Each row is a point. To make a cloud, some directions were put in groups of two or more. Within a group, all points are equally far from the middle, so they leave a hole (a ring in 2 directions, a hollow ball in 3). The other directions are filled evenly. Then the cloud was stretched, turned, moved and blurred a little. How many holes are there, and how many directions does each take, smallest first?

Cloud (20 x 3):
-0.15, -0.16, +0.08
-0.35, +0.01, +0.14
+0.50, -0.17, +0.38
-0.47, -0.37, -0.46
-0.05, +0.40, -0.14
-0.23, +0.29, -0.31
-0.53, -0.28, -0.28
-0.56, +0.13, -0.48
-0.31, +0.02, +0.43
-0.55, -0.20, -0.41
+0.45, +0.26, -0.16
+0.09, -0.10, -0.06
-0.45, +0.54, -0.19
+0.03, -0.29, -0.29
-0.34, -0.09, -0.26
+0.34, +0.29, +0.28
-0.47, -0.27, +0.03
-0.46, +0.09, +0.04
+0.15, -0.52, +0.28
+0.20, -0.10, -0.09
Holes: 0

Cloud, 27 rows:
-0.32, +0.04, -0.50, -0.17
-0.34, -0.07, +0.44, -0.16
-0.25, +0.12, -0.51, -0.30
+0.41, +0.07, -0.50, +0.18
+0.20, +0.39, -0.23, -0.47
+0.31, -0.36, -0.13, +0.38
-0.04, -0.50, +0.00, +0.29
-0.04, -0.46, +0.20, +0.27
-0.02, +0.31, -0.30, +0.31
-0.23, +0.20, +0.20, -0.52
-0.33, -0.35, +0.02, +0.22
+0.24, -0.43, -0.18, +0.33
+0.38, -0.22, -0.16, +0.41
-0.37, -0.17, -0.43, -0.06
+0.24, -0.36, +0.41, -0.29
+0.36, -0.27, -0.12, +0.41
+0.13, +0.28, -0.33, +0.33
+0.23, -0.42, -0.04, +0.37
+0.49, +0.10, -0.52, -0.15
+0.55, -0.17, +0.06, -0.41
-0.16, -0.46, +0.05, +0.26
-0.34, +0.17, +0.38, -0.05
+0.25, +0.43, +0.21, -0.30
+0.30, -0.45, -0.44, -0.08
+0.57, -0.11, -0.31, -0.34
+0.40, +0.36, +0.18, -0.29
+0.05, +0.44, +0.29, -0.24
Holes: 2 (2, 2)

Cloud, 50 rows:
-0.34, +0.39, +0.28, +0.02, -0.47, +0.39
-0.36, +0.02, +0.28, +0.24, -0.03, +0.78
-0.59, -0.45, -0.27, -0.19, +0.47, +0.19
-0.13, +0.21, -0.11, +0.17, +0.35, -0.17
-0.48, +0.03, -0.02, +0.02, +0.14, +0.37
-0.06, -0.17, +0.42, -0.36, -0.33, -0.19
-0.37, +0.06, -0.15, +0.71, -0.17, -0.25
-0.05, +0.09, -0.07, -0.32, -0.17, -0.13
-0.01, -0.15, +0.23, -0.39, +0.04, -0.39
+0.34, +0.43, +0.03, -0.04, +0.18, +0.02
-0.60, +0.14, +0.04, -0.50, +0.17, +0.08
-0.11, -0.53, -0.04, +0.01, -0.12, -0.06
-0.55, +0.42, -0.01, -0.14, -0.25, +0.41
-0.76, -0.18, -0.23, +0.50, +0.20, +0.43
-0.16, +0.32, -0.23, -0.52, -0.31, +0.28
+0.04, -0.61, +0.45, -0.25, -0.09, +0.07
-0.17, +0.09, +0.25, +0.36, -0.18, -0.05
-0.07, -0.48, -0.06, +0.15, +0.43, -0.02
-0.28, -0.58, +0.43, +0.03, -0.19, -0.09
-0.46, +0.05, +0.24, +0.17, -0.05, -0.39
-0.30, +0.18, -0.23, -0.32, +0.41, -0.41
-0.32, +0.36, -0.08, +0.24, +0.35, -0.41
-0.55, +0.10, -0.45, +0.28, +0.14, -0.12
-0.12, +0.09, -0.36, -0.25, -0.36, +0.14
-0.34, +0.00, +0.31, +0.26, +0.08, +0.27
-0.67, -0.18, -0.05, +0.19, -0.13, +0.42
-0.45, +0.20, +0.04, +0.15, +0.61, -0.32
-0.23, -0.53, -0.46, -0.06, -0.43, -0.42
+0.07, +0.06, +0.07, +0.36, -0.07, -0.23
-0.33, -0.15, +0.20, -0.26, +0.23, +0.58
-0.40, -0.53, +0.10, -0.06, -0.68, -0.10
-0.21, +0.37, +0.45, -0.40, +0.36, +0.51
-0.24, -0.23, +0.48, -0.35, -0.18, -0.29
-0.32, -0.19, +0.19, +0.51, -0.25, +0.17
-0.45, -0.36, +0.12, -0.33, +0.06, +0.62
+0.33, -0.12, -0.14, +0.18, -0.41, -0.22
-0.40, +0.38, +0.19, +0.02, -0.16, -0.03
-0.18, -0.41, +0.39, +0.36, +0.27, +0.00
-0.55, -0.52, +0.11, +0.26, -0.32, +0.09
+0.02, +0.32, -0.39, -0.57, -0.21, +0.10
-0.54, -0.21, +0.27, +0.29, -0.40, +0.26
-0.33, +0.11, +0.18, +0.10, -0.18, +0.44
-0.19, -0.51, +0.38, +0.39, -0.21, -0.10
-0.31, +0.34, -0.05, -0.44, -0.18, -0.04
+0.12, +0.07, +0.55, -0.21, +0.16, -0.04
-0.84, +0.40, -0.15, +0.07, +0.02, +0.05
-0.02, -0.29, -0.42, -0.11, -0.12, -0.05
-0.34, +0.07, -0.21, -0.33, -0.25, +0.51
-0.06, +0.19, -0.41, -0.05, +0.68, +0.25
-0.43, -0.37, -0.29, +0.29, +0.38, -0.17
Holes: 0
